Every row gives one point. The points of each table are mixes of a few directions, plus a little noise. How many directions does each table use, and how many do they share? Where both have some left over, give the other angles between the two spaces (their principal angles), to ten degrees, smallest first.

First (6 x 3):
[[-1.5  6.1  5.5]
 [ 0.7 -2.9 -2.6]
 [ 1.9 -7.4 -6.6]
 [-0.9  3.5  3.1]
 [-0.8  3.4  3.0]
 [ 0.7 -2.7 -2.4]]
Second (6 x 3):
[[-6.9 -0.3 -2.8]
 [-1.0 -8.7  2.6]
 [-0.1  1.8 -0.7]
 [ 4.3  1.5  1.3]
 [ 6.2  6.1  0.5]
 [-2.4 -0.4 -0.9]]
Directions: first 1, second 2, shared 0; angles 60

First (8 x 4):
[[ 0.8  2.7 -5.2 -2.2]
 [ 1.0  1.6 -9.1  1.2]
 [-0.3  1.1  4.9  7.6]
 [ 0.1  3.2  4.2 -1.6]
 [-0.8 -2.6  5.6  4.3]
 [ 0.4  0.1 -5.5 -4.5]
 [-1.1 -6.6  4.2  0.1]
 [ 0.0  0.5  1.1 -4.7]]
Second (5 x 4):
[[ 7.9 -0.9 -0.3 -2.9]
 [ 4.6  0.3  0.3  0.2]
 [-4.5 -0.1 -0.1  0.5]
 [-0.1 -2.4 -1.5 -5.2]
 [-7.8  2.7  1.7  7.5]]
Directions: first 3, second 2, shared 1; angles 80

First (10 x 8):
[[  1.1  -3.0   5.1   1.9   4.0   0.5  -1.4   5.8]
 [ -1.9  -4.2  -5.6  -0.3  -0.3   4.0   1.9   5.0]
 [  0.4  15.5  10.1   1.5   2.5  -9.4  -3.9 -11.6]
 [ -0.3   0.1  -5.7  -2.4  -4.8   0.5   1.8  -4.7]
 [  1.7  -6.2   0.1  -0.3  -0.3   2.2   0.3   3.9]
 [  1.7  -4.7   0.6  -0.2  -0.3   1.4   0.1   2.5]
 [ -1.7  -2.4  -3.4   0.2   0.7   2.8   1.1   4.3]
 [  0.3  -1.7  -2.1  -0.9  -1.7   0.9   0.8  -0.4]
 [  0.9   0.0   0.7  -0.5  -0.9  -0.7  -0.2  -1.6]
 [ -2.1   6.7   0.1   0.6   1.0  -2.1  -0.5  -3.1]]
Second, 7 rows:
[[  5.7 -10.9   6.0   0.0  -0.1   1.3  -0.9   3.6]
 [ -0.3  -0.5   4.6   2.9   3.6  -0.6  -0.7  -0.5]
 [  3.8  -7.5   4.8   0.5   0.5   0.7  -0.7   2.3]
 [ -0.9   4.5 -12.1  -6.5  -8.1   1.3   1.8   0.0]
 [ -3.5   5.5   0.8   2.6   3.3  -1.4  -0.2  -2.4]
 [ -2.0   3.7  -1.5   0.3   0.4  -0.5   0.2  -1.2]
 [ -2.8   5.2  -2.5   0.2   0.2  -0.6   0.4  -1.7]]
Directions: first 3, second 2, shared 1; angles 30

First (10 x 9):
[[ -3.0 -10.6   0.1   5.1  -5.1   1.4  -4.0   2.4   1.1]
 [ -4.0  -4.7  -1.9   4.4   0.9   2.1  -0.1   3.3   2.5]
 [  5.5   0.0  -2.7  -8.7  -0.4   1.5   0.3   1.1   5.6]
 [ -4.4   2.5  -0.7   0.8   1.8   0.5   3.5   1.2   3.6]
 [ -3.3  -0.8   0.4   0.0  -0.8  -0.8  -2.9   8.7  -0.2]
 [ -2.4  -3.2   2.8   2.0  -6.0  -0.9   1.2  -6.4   0.8]
 [  6.3  -0.4   0.0   1.5   0.7   0.8   1.7 -12.8  -2.9]
 [ -0.2   5.3   1.1  -2.0   1.5  -1.7   0.6   1.4  -1.9]
 [  1.6   7.9   3.6  -4.3  -0.8  -4.0   0.4  -1.5  -4.3]
 [  3.6   4.0  -2.7   1.2   8.5   1.0  -0.7   2.8  -4.5]]
Second (8 x 9):
[[-1.4  3.2 -2.7 -2.3  0.4 -1.6 -2.4  2.1  0.8]
 [-2.3  0.2 -2.2 -3.5 -3.3 -2.2 -1.7  0.1  3.2]
 [ 0.7  1.7 -3.3  0.4 -2.3  1.8 -0.8  3.1  2.7]
 [ 1.7  1.8 -3.4  0.9 -2.1  3.0 -1.0  3.6  3.1]
 [ 1.4 -4.9 14.7 -0.7  2.0  1.9 -2.5 -5.3 -3.7]
 [-2.5 -6.2  3.4  7.6  1.1 -4.5 12.1 -6.2 -8.1]
 [ 3.6 -0.3 -2.8 -3.1  3.1  2.4 -3.3 -0.7  2.7]
 [-1.0  4.4 -3.7  0.7  1.1 -0.9 -0.4  3.5 -0.7]]
Directions: first 5, second 5, shared 2; angles 40, 60, 70

First (10 x 12):
[[-2.1  6.5 -5.1  6.4 -1.8  5.5 -9.1  1.6 -5.2  8.1  7.4  2.9]
 [ 2.9 -1.9 -0.8 -1.6  2.3  4.3 -3.5 -0.8  2.4 -3.9 -2.5  1.2]
 [ 6.1  2.0  2.6 -4.0  4.3 -8.7 10.2  0.6  0.4  3.5 -8.9  2.4]
 [-5.0 -4.0  0.5  0.0  1.3  3.4  0.5 -3.8  1.5  0.4  2.6 -0.7]
 [-5.4 -2.4  0.4 -0.1  3.4 -0.5  8.0 -3.7 -1.2  6.5  0.9  3.7]
 [ 1.0 -1.9  2.2 -1.9 -4.4  0.3  0.3  3.8  0.1 -6.8 -2.9 -4.0]
 [-6.3 -4.0  2.4 -0.5 -1.7  0.0  4.8 -1.3 -0.2  0.0  1.8 -2.7]
 [ 4.8  1.9 -3.8  1.2 -3.0 -3.3 -2.1  3.2 -1.1 -8.3  1.6  5.5]
 [ 3.3  2.7 -1.0  0.7 -0.9  1.9 -5.7  2.1 -0.2 -0.7 -0.6 -0.9]
 [ 0.7  0.9  2.7 -0.3  0.6 -2.5 -3.3 -2.0  3.6  1.3  0.5 -7.0]]
Second, 11 rows:
[[  3.8  -1.3   3.9  -4.2   4.9   2.7  -1.9  -1.9   4.6   2.2  -7.7  -5.6]
 [  2.8  -0.8   2.7  -2.9   4.6   1.9  -1.7  -2.7   4.0   2.4  -5.3  -4.0]
 [ -0.2   0.9  -2.9   1.5  -2.2   1.8   0.4   2.8  -3.8  -1.0   1.1   4.9]
 [ -2.1   1.0  -2.8   2.9   1.0  -3.4   0.2  -2.9   0.0   1.7   6.1   3.7]
 [ -1.7   1.0  -3.1   2.7  -2.6  -0.5   1.0   1.8  -3.6  -1.0   4.0   5.0]
 [  0.0   0.6  -1.6   1.1   1.8  -0.7  -0.5  -1.6   0.1   1.5   1.7   2.4]
 [ -3.9  -2.9   6.4  -1.7  -4.9  -5.6   2.8   0.0   3.3  -4.0   1.0 -12.1]
 [ -1.0  -2.2   5.1  -2.7  -3.6  -1.2   1.5   2.0   1.6  -3.3  -3.1  -8.9]
 [  3.3  -1.4   4.0  -4.0   2.0   3.6  -0.9   0.8   2.6   0.0  -7.9  -5.6]
 [ -3.4   2.3  -6.9   5.5  -5.4  -0.9   1.7   3.7  -7.6  -2.1   8.1  11.1]
 [  1.8   2.2  -5.1   2.2   4.4   2.1  -2.0  -2.1  -1.2   3.8   1.7   9.0]]
Directions: first 6, second 3, shared 3

First, 8 rows:
[[  6.8   0.4   1.3   4.5  -0.8   3.1  -3.1   0.3   0.3  -2.2   1.4   1.1
   -1.1   2.0   0.6  -3.9  -0.6  -2.1]
 [  1.1   1.5  -2.2  -1.5  -4.5   0.5  -2.0  -1.1   0.2   2.5  -1.4   3.3
   -2.9   0.3  -7.5  -2.5   0.4  -3.2]
 [-10.5  -1.2  -1.5   2.6  13.2  -4.7   5.5   1.5   2.0  -1.0  -4.8  -2.5
    4.9  -0.2   6.1   9.8  -8.7   8.1]
 [  4.8   0.0  -1.8  -2.9  -2.1   3.0  -3.3  -1.6   2.2   1.1   0.2   1.1
    0.6   0.0  -3.4  -6.2   3.1   0.4]
 [ -0.8   4.7  -0.8  -2.7  -9.3  -4.2   2.7   0.5  -3.7   3.3   0.4   5.1
   -4.7   2.9  -8.1   1.9   0.1  -7.2]
 [  6.4   1.6   0.8  -2.8  -2.9   0.6   0.2   0.0   0.4  -0.7   3.3   1.2
    2.6   3.5   1.1  -4.2   3.5  -0.2]
 [ -1.5  -3.0   2.5  -1.7  -1.4   1.6  -0.7  -0.4  -1.5  -0.6   2.5  -4.1
   -0.6  -4.2   4.0  -0.1   5.3   0.2]
 [ -6.3  -3.9   1.6   4.4   8.2   0.2   0.7   0.7   0.1  -2.2  -1.5  -5.3
    0.8  -4.4   7.0   5.4  -2.9   4.4]]
Second (10 x 18):
[[  1.1   2.1   3.4   2.5  -0.6   0.5  -3.8   0.7  -9.6   0.0   0.4   1.9
   -6.6  -2.0  -3.2  -1.2  -1.7   0.7]
 [ -7.5   0.8  -4.9  -5.6  -1.3  -6.7   5.5   3.5   0.8   1.8   0.9  -1.0
    2.6   0.8  -5.7  10.7  -0.1  -3.4]
 [  3.3  -3.3   2.1   3.3   5.4   2.2  -4.0   4.4  -1.3  -4.0   3.5  -4.9
    1.9  -2.3   2.9   1.8   0.5   1.7]
 [ -0.7   0.6  -1.2  -2.1  -2.1   0.1   0.2   0.0   1.7  -0.1   0.0   0.8
    1.4   0.6   1.2   0.2   1.1  -0.2]
 [ -6.4  -2.0  -8.7  -6.2   0.0  -1.8   3.6   0.4   5.0  -0.5   1.7  -3.5
    5.2  -1.1  -2.0   8.3   2.8  -1.2]
 [  0.6  -4.5  -4.3   1.3   5.5   4.2  -1.1  -4.1   2.8  -1.9   1.0  -4.9
    1.1  -3.0   0.5  -1.3   1.6   2.4]
 [  1.0   0.8   0.6  -1.4  -2.3   2.3  -4.0   3.0  -1.6  -2.4   2.1   0.2
    0.8  -1.2   3.0   0.9   2.1   1.0]
 [  5.0   6.2  10.3   5.0  -5.7  -2.6   1.9  -3.9  -3.1   5.9  -6.7   9.7
   -7.2   5.5  -0.1 -12.4  -5.1  -1.4]
 [ -0.4  -1.7  -4.4  -2.3  -0.2   4.6  -3.4  -1.3   0.6  -2.7   1.9  -1.9
    1.2  -2.9   2.1   0.5   3.4   2.1]
 [  4.3   1.1   6.7   5.2   0.8  -3.3   5.1  -2.8   5.0   3.9  -4.7   3.1
   -0.3   5.4   1.4  -8.0  -4.4  -1.5]]
Directions: first 5, second 5, shared 1; angles 40, 50, 50, 60

First (10 x 20):
[[ 5.2  2.5  3.6  0.4 -0.1  8.4  8.4 -7.4  5.2  0.2  1.0 -2.3 -3.0  1.6
  -2.7  1.4  4.2  3.1  2.4  5.4]
 [ 2.7  1.3 -2.2 -0.4 -2.7  5.7  4.5 -3.6  3.2  0.7  1.8  1.1  1.6 -2.0
  -3.0  1.3  3.8  1.1  3.7 -0.5]
 [ 3.9 -2.8  1.9 -0.7  4.8 -4.2 -1.6 -2.7 -3.5 -3.4 -1.4 -5.4 -2.1  1.4
   3.5 -2.5 -1.3 -4.0 -3.1 -4.1]
 [-1.0  4.6  0.0 -7.3  0.0 -1.8  0.5  0.8 -3.2  2.5 -0.1 -2.6  7.6  0.9
  -2.1  1.2 -3.5 -7.3 -1.7 -2.8]
 [-6.7  5.0 -6.1 -1.0 -8.6  5.5  1.3  5.2  4.1  6.1  2.4  8.9  7.0 -4.0
  -6.2  4.1  1.7  3.1  5.2  2.5]
 [ 1.4 -3.1  2.4  1.5  3.7 -4.0 -2.6 -0.3 -2.2 -2.6 -1.1 -2.6 -3.6  1.3
   3.5 -2.3 -1.4 -0.5 -2.7 -0.8]
 [-3.3 -3.8  1.8  2.1  3.5 -8.3 -7.5  4.9 -4.4 -2.1 -2.2 -0.5 -3.2  1.8
   5.1 -2.6 -4.6 -0.5 -4.6 -0.6]
 [ 0.6 -3.5  4.2  1.8  5.0 -5.5 -3.7  0.5 -3.2 -3.1 -2.0 -3.4 -5.0  2.9
   4.8 -2.8 -3.0 -0.6 -4.5  0.4]
 [ 5.1 -2.0 -1.7 -0.3  1.5  0.5  1.4 -4.2 -0.6 -2.1  0.3 -2.6 -0.3 -1.3
   0.7 -1.1  2.2 -2.2  0.8 -5.0]
 [-7.6  1.6 -3.6  3.5 -7.3  4.0 -0.8  6.6  4.6  4.2  1.6 10.0  1.1 -2.7
  -3.4  2.8  1.7  7.6  4.0  5.8]]
Second (9 x 20):
[[ 4.2 -2.1 -1.5  1.4 -5.8  2.3 -2.3  1.4 -0.1  1.9  0.2  0.6  0.6  1.0
   1.4 -2.3  2.9 -5.5 -1.2 -5.5]
 [-2.7  1.2 -9.9 -1.0 -8.0  2.0 -1.8  3.6  2.1  4.2  2.3  5.5  7.5 -3.7
  -2.7  1.6  2.4 -2.4  4.2 -5.0]
 [-3.8 -2.9 -5.4  5.4  3.6 -2.3 -0.1 -1.8  4.3 -3.4  0.8  2.8 -4.6 -1.7
   2.1  0.9  1.2  9.6  4.3  4.5]
 [ 9.2 -4.7  4.4  4.5 -0.3  6.0  2.7 -4.1 -0.3 -3.1  0.1 -0.1 -6.1 -4.3
  -0.6 -3.0  6.2  2.5  1.1 -4.0]
 [-8.1  6.4 -0.2 -6.2  4.5 -4.0  1.9  1.5 -0.8  1.1 -0.2 -0.3  5.3  0.3
  -2.7  4.2 -5.9  2.0  0.7  6.0]
 [-0.3  1.5 -2.2 -1.8 -1.6 -0.3  0.0 -0.3  0.7  1.8  0.2 -0.9  2.7  1.8
   0.4  0.4 -0.5 -3.3  0.0 -1.0]
 [-0.7  1.0 16.2 -1.7  6.9 -2.1  0.0  3.9 -7.4 -2.1 -2.7 -1.6 -5.0 -0.7
  -1.6 -1.4 -5.4  3.2 -6.5  5.1]
 [ 2.2  0.2 -4.5 -1.3 -4.5 -0.4 -2.0 -0.7  1.4  2.8 -0.1 -3.4  3.5  6.1
   3.4 -1.1  0.6 -9.5 -1.6 -4.1]
 [ 0.3  0.2  3.0  0.5  5.5 -1.1  2.3 -3.5  0.4 -2.6 -0.5 -2.8 -3.4  1.1
   1.1  0.1 -1.1  3.3 -0.5  3.9]]
Directions: first 4, second 5, shared 3; angles 60

First, 8 rows:
[[  4.1   1.0  -2.1  -3.1  -4.1   6.2   0.5  -0.1   3.1  -2.3   2.6   7.1
    7.1  -2.2   3.3   0.1   0.0   5.3  -9.4   2.9  -4.1   2.9  -2.1  -5.4
    0.0  -1.1  -1.4   3.4   0.2  -0.8  -3.7  -0.1]
 [  0.5   4.6  -2.9   3.7   1.6   2.2   0.2  -3.1   0.9   0.8   1.8  -0.6
   -2.1   6.5  -1.3   1.0   1.3  -0.5   0.3  -5.6   1.2   0.0   5.2   0.5
    4.0  -5.5   4.2  -1.3  -0.3  -4.5  -0.7  -0.5]
 [  4.2  -1.7  -2.8   1.1  -4.4  -1.0  -1.4  -3.3  -1.3  -1.1   1.3  -0.5
    1.5  -1.8  -0.3   0.2   0.7   1.7  -0.9   0.8  -4.3  -1.2  -1.1  -2.5
   -0.9  -3.8  -1.5  -4.4  -0.2  -0.4   0.2  -0.3]
 [ -3.6   0.1   4.9   3.5  -0.2  -4.3  -1.4   4.8   0.6   1.6  -2.3   1.4
   -4.1   2.3  -2.9  -0.1  -0.3  -3.9   1.5  -0.3   6.5  -0.8  -0.6   5.2
    0.7   1.3   1.6  -0.4  -2.4   2.5   2.8   0.8]
 [  1.2  -2.4   0.9   2.6  -1.6  -7.9  -3.7  -1.7  -3.0  -2.5  -4.1  -4.3
   -0.6   1.4  -3.6  -2.3   1.5  -2.0   0.8   5.1  -1.4   2.9   0.4   4.7
   -1.7 -10.0  -1.8  -4.8   3.0   2.6   1.4  -1.1]
 [ -2.5  -0.1   2.4   5.6  -1.5  -3.7  -0.8   2.4  -0.3   3.8   0.4  -0.4
   -7.0   1.8  -3.3   1.6  -0.4  -4.4   5.5  -5.3   6.0  -6.0   0.1   3.0
    1.6   3.6   2.7  -4.1  -4.9   0.5   4.3   1.3]
 [ -0.6  -0.4  -1.4 -10.6   2.3  12.6   6.2   2.7   3.5   1.2   5.1   5.9
    6.4  -9.1   8.7   2.0  -3.2   6.1  -3.3  -1.0  -3.1  -1.9  -4.6 -10.1
   -1.9  18.4  -2.4  10.2  -1.2  -1.1  -4.1   1.2]
 [ -3.4  -1.2   1.0  -2.8   7.6  -4.1   0.1  -1.7  -3.3  -1.5  -4.7  -8.6
   -1.2   1.0  -0.7  -2.4   0.3  -2.3   5.4   3.3  -0.7   4.0   2.6   4.7
   -1.9  -2.8  -1.4   1.3   5.9   1.1  -0.2  -1.3]]
Second (9 x 32):
[[  2.5   1.7  -4.0  -1.4  -1.9   8.3   3.0  -1.4   2.5   2.1   6.1   4.3
    1.4  -2.2   3.4   2.9  -1.0   3.8  -1.4  -6.2  -1.9  -4.7  -0.5  -7.5
    1.7   7.5   1.3   1.3  -3.8  -3.9  -1.5   1.0]
 [  2.8  -2.6   1.1   9.5 -10.7  -6.6  -3.8   1.3  -0.8   3.1   2.1   2.9
   -6.0  -0.3  -5.0   2.1   0.4  -2.9   2.6  -4.0   3.1  -8.8  -3.1   0.8
    0.8  -0.5   1.2 -10.8  -8.1   1.7   6.0   1.8]
 [ -2.4   1.7  -0.4  -7.2   8.4   4.0   2.7  -0.8   0.4  -2.6  -2.2  -2.7
    4.6   0.6   3.5  -2.0  -0.3   1.8  -1.9   3.8  -2.1   7.3   2.5   0.3
   -0.9  -0.4  -1.1   8.1   6.6  -0.9  -4.5  -1.5]
 [ -3.3  -0.5   3.1  -2.8   6.1  -4.8  -1.1   0.8  -1.8  -3.2  -6.3  -5.0
    1.2   2.1  -1.1  -3.5   0.7  -2.0   0.2   7.1   0.4   7.9   1.7   6.4
   -1.9  -6.5  -1.7   3.4   6.6   2.8  -1.2  -1.7]
 [ -0.7   2.8  -2.9  -7.4   6.4   9.0   4.4  -1.6   1.8  -0.9   1.9   0.3
    5.0  -1.1   5.5   0.1  -0.9   4.0  -2.5  -0.5  -3.3   3.6   2.0  -4.6
    0.4   4.5  -0.1   8.3   3.6  -3.3  -5.0  -0.8]
 [ -4.0  -1.7   5.1  -1.0   5.5  -9.4  -3.0   1.6  -3.0  -3.7  -8.8  -6.5
   -0.1   3.3  -3.3  -4.5   1.3  -4.1   1.2   9.4   1.7   8.8   1.6  10.0
   -2.5 -10.0  -2.0   1.3   7.2   4.7   0.4  -1.7]
 [  1.5  -0.8  -0.1   3.4  -4.4  -1.4  -1.1   0.2   0.1   1.5   1.7   1.7
   -2.2  -0.4  -1.5   1.2   0.0  -0.6   0.7  -2.4   0.9  -4.0  -1.4  -0.7
    0.6   0.9   0.5  -4.0  -3.7   0.1   2.1   0.9]
 [  0.5  -0.3  -0.2   1.5  -2.0  -0.4  -0.4   0.2   0.0   0.7   0.9   0.8
   -0.9  -0.3  -0.6   0.6  -0.1  -0.2   0.3  -1.1   0.3  -1.9  -0.6  -0.5
    0.3   0.6   0.3  -1.7  -1.7   0.0   0.9   0.2]
 [  3.0  -0.4  -1.6   5.1  -7.6   0.8  -0.7   0.0   1.0   3.2   4.8   4.2
   -2.9  -1.5  -0.9   3.0  -0.3   0.3   0.8  -5.9   0.8  -8.1  -2.2  -3.9
    1.4   4.0   1.4  -5.8  -7.0  -1.1   2.9   1.5]]
Directions: first 5, second 2, shared 2
